Every row gives one point. Any point is a mix of the corners, with weights that add up to 1. It lies inside the corners' shape when no weight is negative. Is each point inside? If not, which corners have a negative weight?
In the rows, 128 means zero.

Corners:
(1): [ 85 103]
(2): [ 91 190]
(3): [174  87]
Points:
[137  98] => inside
[165  81] => outside (2)
[101 108] => inside
[144  64] => outside (2)
[137  80] => outside (2)
[ 94 174] => inside

Corners:
(1): [165 188 118 135 118 109  62 218]
(2): [180 172  98 102 183 128  94 102]
(3): [132 222 144  94 165 170 160 110]
(4): [153 147 132 138 128  70 134 101]
(5): [211 132 122 104 103 154 148 125]
(6): [  8  71 192 123 162 108  70 188]
(7): [ 90 155 246  81 140 150 114 108]
(8): [144 107  61  43  47 116  87 166]
(9): [ 77  72 142 209  95 100  43 136]
Points:
[131 149 115 123 142 117  88 165] => outside (7)
[110 127 157 141 142 118  90 149] => outside (8)
[ 73 123 171 109 147 126  98 154] => inside
[119 111 116 127 122  77  52 154] => outside (3, 5)
[108 151 149 112 150 130 113 136] => inside
[ 91 155 169 158 177 104  69 132] => outside (5, 8)
[165 169 125 113 115 133 120 111] => outside (6)

Corners:
(1): [151 197 119 102 191  74  60 188 167 130  35 103 184  75]
(2): [117  79 113 139 129 127 195 155 163  93 126 153 123  70]
(3): [ 41  75 110 172  93  97  72 127 134  35 161  48 184 158]
(4): [150  52 131 172  95  84 101 127 114 127 163 172 203 236]
(5): [ 95 101  92 165 148 205 109 109  74 138 172 119  40 186]
(6): [108 130  19  97 166 132 203  96 144 165 198 188 180 163]
(7): [191 150 110  98 122 129 119 181 112 237 149 106 123 172]
(8): [106 133 135 118  98 168 116 147 102 159  99 153  69  29]
(9): [ 53  88 137 130 113 139  56 161 200  85 142 116  94 106]
(10): [163  82 143 132 203 183  90  52 152 104 167 133 178 139]
(11): [ 67 234 152 146 128  59  90 184 129  82 188  97 154 130]
(12): [125 177 103  83 102 176  93 204  92 108 189 157 126 163]
(13): [ 87  70  61 111 199 168 102 180  61 139 220 166 143 132]
(14): [102 147 200  85 149 174 138 149 123 145 110 142 105  94]
(15): [118  92 140  82 157  77 113  80 118 127 165  79  75 148]
Points:
[112 151 128 115 147 133 101 162 114 122 143 114 126 113] => outside (4, 6, 9)
[103 124 122 116 127 137  93 159 142 119 147 127 119 125] => inside
[ 86  13 132 112 130 198 142  90 137  84 169 179 115  97] => outside (1, 5, 7, 11)
[119 121  88 128 145 136 116 126 125 135 159 134 132 136] => outside (14)
[107 125 122 120 131 141 110 146 121 133 130 134 112  96] => inside
[110 124 145 119 139 136 104 158 122 117 140 122 119 115] => outside (6)

Corners:
(1): [203 110 160 143 111 127 147 192  83 151 137 127 120 118 107 142 100 128
 137 143]
(2): [105 102 159 157 155 115 140 103 117 145 175 150 147 133 131 148  62 137
 116 142]
(3): [126 105 163 144 124 134 137 116 143 149 125 151  99 102 147 165 135 110
 132 118]
(4): [114 105 160 121 146 115 103 135 150 147 149 137 119 139 111 142 141 116
 118  74]
(5): [141 114 115 148 132 144  93 109 150 150 172 158 132 126 145 147 129 126
 175 144]
(6): [108 161 147 122 121 101 125 158 119 138 134 156 120 124 128  97 140 116
 181 137]
(7): [116 124  53 130 115 137 141 140 133 139 138 156 146 133 135 127 126 114
 161 145]
(8): [118 105 166 153 115 110  93 145 150 147 134 149 127  86 128 162 146 141
 120 105]
(9): [122 118 130 122 123 136 129 110  99 113 136 113 120 135 107 150 143 124
 150 106]
(10): [120 143 129 139 115 132 143 114 143 148 146  26 105 132 120 150 130 121
 116 117]
(11): [132 141 156 144 108 121 143 166 111 125 168 151 139 117 134  56 145 132
 133 142]
(12): [112 109 149 136 118 134 119 114 151  98 125  57 138 139 133 120 136 123
 135 139]
(13): [125 130 157 114 116 133 110 138 153 132 135  67 138  72 141  94 136 124
 135  98]
(14): [115  94 161 133 249 114 127 144 101 154 142 134 122 148 127 154 134 132
 153 142]
(15): [117 172 143 138 137 128 122 131 124 116 119 163 135 126 115 113 127 121
 131 144]
(16): [123 129 156 134 116 108 103 106 142 156 146 131 157 123 141 148 149 114
 130 128]
(17): [123 136 164 114 125 115 148 107 150  76 134 101 144 124 150 149 111 158
 112 122]
(18): [127 107 152 142 117 116 135 106 143 153 125 146 108 132 143  97 125 162
 115 126]
(19): [110 140 134 138 115 125  97 132 120 117 125 152 123 136 172 144 131 112
 132 130]
(20): [122 108 114 137 136  96 134 106 134 101 151 133 115  99 123 114 106 118
 122 143]
(21): [105 120 159 102 107 132 102 145 133 140 144 155 127 112 129 122 139 141
 112 140]
Points:
[104 128 125 147 119 133 101 120 146 153 139 128 132 105 157 116 137 117
 134 151] => outside (1, 4, 6, 9, 17)
[123 122 144 130 131 124 127 125 134 128 141 123 130 124 128 131 128 132
 136 128] => outside (19)
[122 125 143 136 126 123 127 127 129 128 141 127 128 119 136 129 125 129
 134 134] => outside (4)
[122 122 149 132 126 120 124 132 130 131 140 125 130 122 130 128 129 126
 128 125] => outside (5)
[126 113 160 130 153 139 127 156 111 129 142 136 137 127 122 144 129 125
 154 127] => outside (10, 16, 18, 19, 20)
[120 126 142 136 127 122 120 138 138 135 150 118 132 120 138 137 125 119
 136 132] => outside (9, 15, 18)

Corners:
(1): [124 127 154 140 145  97 142 136 128 123 117 113 142 161 150 145 146 132
 138 104]
(2): [113 109 140 152 117 122 127 136 112 138 134 123 103 113 119 113 128 132
  53 131]
(3): [127 140 139 115 122 111 150 125 153 155 135 149 150 117  87 136 136 129
 122 140]
(4): [120 134 144 140 138 136 124 144 152 148 111 127 139 109 126  79 132 127
 129 147]
(5): [128 149 140 109 133 111 115 139 124  78 121 140 143 212  84 141 153 135
  92 141]
(6): [122 132 147 109 118 104 131 143 127 132 132 125 125 123  28 132 143 134
 122 141]
(7): [159 140 127 143   7 135 117 104 124  76 122 108 123 114 119 141 140  88
 138 114]
(8): [145 118 125 149 143 141 138 121  99 153 130 122 152 106 124 133 153 133
 134 115]
(9): [114  86 145 156 117 134 126 133 126 145  77 148 134  98 159 123 112 101
 112 128]
(10): [118 132 134 138 142 146 145 134 149 134 127 117 161 109 112 149 126 105
 138  77]
(11): [186 128 141 133 114 135 123 158 135 114 109 107 127 131 138 138 119 131
 123 135]
(12): [146  91 124 140 135 148 109 141 148 157 115 115 148 114 159 103 113 138
 135 142]
(13): [117 144 130 111 143  95 131 104 100  90 136 128 106 199 110 137 132 107
  89 150]
(14): [117 140 149 157 118 140 100 144 150 119 123 112 139 114 157 137 146  52
 144 123]
(15): [125  98 125 139 145 136 157 142 131 133 137 167 125 108 140  92 129 116
 129 128]
(16): [113 124 140 119 145 140  96 115  96 110 133 158 131 110 156  82 118 128
 135 122]
(17): [136 112  92  75 137 134 130 103  73 110 137 124  77 102 107 117 153 143
 114 100]
(18): [160 106  97 127  96  90 114 118 123 136 128 133 127 122 102 103 136 148
  98 120]
(19): [116 136  92 135 135 113 125 132 104  64 135 164 109 131 154  87 123 135
 109 133]
(20): [158 117 128 156 111 157 137 136 114 149 136 178 107 131 140 118 124 138
 122 141]
(21): [135 108 154 137 137 133 118 116 152 146 127 123 104  92 105 107 131 124
 127 145]
Points:
[131 125 138 133 125 131 125 131 128 124 124 131 128 124 125 122 134 118
 125 130] => outside (18)
[130 122 131 133 121 125 127 126 125 130 127 139 126 121 119 116 136 123
 120 133] => outside (10, 11)
[131 125 137 139 115 128 122 133 130 124 121 126 130 121 126 125 135 109
 123 127] => inside
[133 111 132 139 137 130 126 140 129 137 119 132 131 114 132 114 129 130
 120 122] => outside (3, 7, 13)
[132 124 138 139 118 125 123 130 126 126 123 138 133 127 126 116 130 122
 120 136] => outside (10, 17)
[135 120 129 132 118 132 125 126 122 124 125 134 121 119 126 116 132 123
 122 128] => inside
[133 120 139 134 125 130 124 131 130 132 121 127 130 125 122 125 134 119
 120 128] => outside (19)

Corners:
(1): [ 65 208  64 170 180 117 152 171 164  80 139 187 198 120 144 122  50 106
  85 131]
(2): [ 58 110  77 186  84  88 117  88 131 198 149 135  82 169 136 195 116  77
  73  83]
(3): [142 140 130 109 149 165 159 156 196  63 138 126 246 106 137 142 117 189
 183 118]
(4): [ 53  86 100 135 115 174 109 104 103 107 168 147  94 135 144 145 112  71
  89 117]
(5): [ 80 110 105 147  96 119 100  34 107 181  90  79 107  77 135 167 141  85
 117 159]
(6): [ 95 157  88 146 140 143 221 141 164 108 179 194 210 140  92  66  95 144
  71  85]
(7): [188 161 115 106 136  67 115 113 144  80  96 131 153  31 213 106 129 172
 197 103]
(8): [111 145 133 145 166 187 186 165 189 135 112 190 193  95 183 103 102 154
  82  62]
(9): [160 126 165 122 115  92 130 127 130 107  66 168 146  98 192 123 192 167
 179 180]
(10): [181 186 156  80 172  88 165 162 165  21  65 171 194  64 108 154 125 163
 173  62]
(11): [209  66 118 110 147 105 126 100 123 113  77 137 150  87 170 118  85 142
 160 131]
(12): [128 141 203  46 155  65  99 112 184 105 109 139 153  97 149 130 101 186
 190 126]
(13): [150 144 120  58  66  98 162  64 131 185  84 106 120 110 189 156 115 114
 163 134]
(14): [ 80 119  81 143 109 167  60 110  75 232 133 152  54 147  63 168 130  67
 107 137]
(15): [ 86 173 128 172 137 131 199 210 149  83 188 176 168  75 140 123  86 171
  42 121]
(16): [133  77  35  52 111  92  90  64 139 153 114 142 102 103 149 187 141 161
  87 159]
(17): [120 136  94 151 113 144  68  72  82 163 112  92 113 183 131 145 136  92
  51 104]
(18): [152 120  70 104 174 102 134  90 137 137  79  86  65 134 146 143 150 157
 119 132]
(19): [107 165 114 167  88 166 182 164 197  48 109 177 184  84 106  90  65 172
 101  88]
(20): [ 96 163 110 196 102 189 121  60 114 172 170 194  62 134  98 187  89  89
  67 110]
(21): [219 121 148  98 103  61 119 103 213  89 103 113 130  78 122 132 143 113
 158 136]
Points:
[212 166  95  95 150  75 153  82 170 131  76  94 159  81 188 177 113 129
 121  78] => outside (4, 6, 9, 12, 14, 19)
[129 136 111 122 134 120 141 121 154 113 122 143 156 109 141 135 113 144
 128 116] => inside
[140 119 120 118 112 123 121 106 137 137 116 145 108 113 127 137 128 128
 120 114] => outside (1, 3, 5)
[101 120 109 131 123 139 130 113 135 118 136 148 129 118 141 137 116 113
 107 116] => inside

Corners:
(1): [178  56 159 111 104 117  92 160 154 163 162 118 125 165 150  63 128 101
  99  72]
(2): [106 160  88  42 139  84 190  66 166  93 138  97 169 134 117 159 145 159
 191  67]
(3): [ 97 126  88 190 176  72  61 159 142 129  83 127 140 102  78 123 160  67
 214 119]
(4): [136 159 191  84 182 144 197  86 105  78 120 237 186 154  86  55 185 145
 106 109]
(5): [ 96  88 163 126  90 197  63 120 162  87 163 147 154  94 158  72 196 176
 204  45]
(6): [ 73  56 134  63  56 107 154 156 137 135  89 115 128  77  55 116 159  92
 135 117]
(7): [195 178  90 201 117 166 171 137 130 132  77 154 136 164 174 170 150 124
 159 117]
(8): [123  64 140 199 174 104 131  85 151  90  82 236 154 152 147 145  64  91
  84 110]
(9): [137 195  92 189  91 116 120 124 135 146 182 131 124  70 159 184 143 169
 172  60]
(10): [207 154 231 130  47 214 179  62 159 149 109 133 114  78  62 191 196  27
  85 187]
(11): [231 203 211 164 164 235 109  98 101  74  96  79 123 144 125 187 106  57
 117  73]
(12): [108 143 147 188 127 185 203 136 167 173 134 213 139 159 156 160 130 103
 185 145]
(13): [130 127 114 201 159 100 153  64 111 212  85  90  99 154 125 135 141 137
  92 147]
(14): [ 93 206 124 148 143 197 206 152 202  80 176 237 115  70 135  83 165 136
 172 139]
(15): [124 156 176 213  97 155 103 114 163 115 139 148 122 166  96  70 162  92
  73  77]
(16): [149 125 184 106 113  91 108  99 109  99 149 183 110 120 168 140 172  80
 102 113]
(17): [121  53 121 165 150  82 162 172  83 160 177  92 128 150 193 184 189  60
  82 170]
(18): [123 129 105 190 137 137 120  69 146  78 139 101  91 118  67  84  77 158
 178 159]
(19): [159  85 143  87 151  68  34 142 184 138  53 100 160 151  86 138  71 138
 143 116]
(20): [111 176  61 103 204 135  75 180 115 177 146 164 242  83 176 124 124 136
 196 101]
(21): [159  76 210 152 106 116 159 152 170  93 143  94 119 148 184  77  80 116
  96 172]
Points:
[157  87 172 157 119 118 136 119 123 148  98 122 117 139 137 145 138  92
 100 133] => outside (2, 14, 15, 18, 20)
[153 151 142 147 150 124 114  91 127 104 113 118 149 133 124 148 134 117
 137 102] => outside (1, 6, 12, 14)
[133 147 145 158 128 147 144 119 137 115 133 132 130 121 129 126 149 112
 150 122] => outside (1, 8, 19)
[119 128 148 150 123 136 154 112 138 122 132 144 133 116 125 131 147 104
 130 128] => outside (1, 7, 19)
[145  89 152 177  95 133 109 131 155 122 116 105 104 117 111 122 123 104
 120 126] => outside (2, 4, 12, 16, 20)
[147 147 153 149 136 154 141 115 138 119 124 147 138 129 125 135 136 110
 141 114] => inside
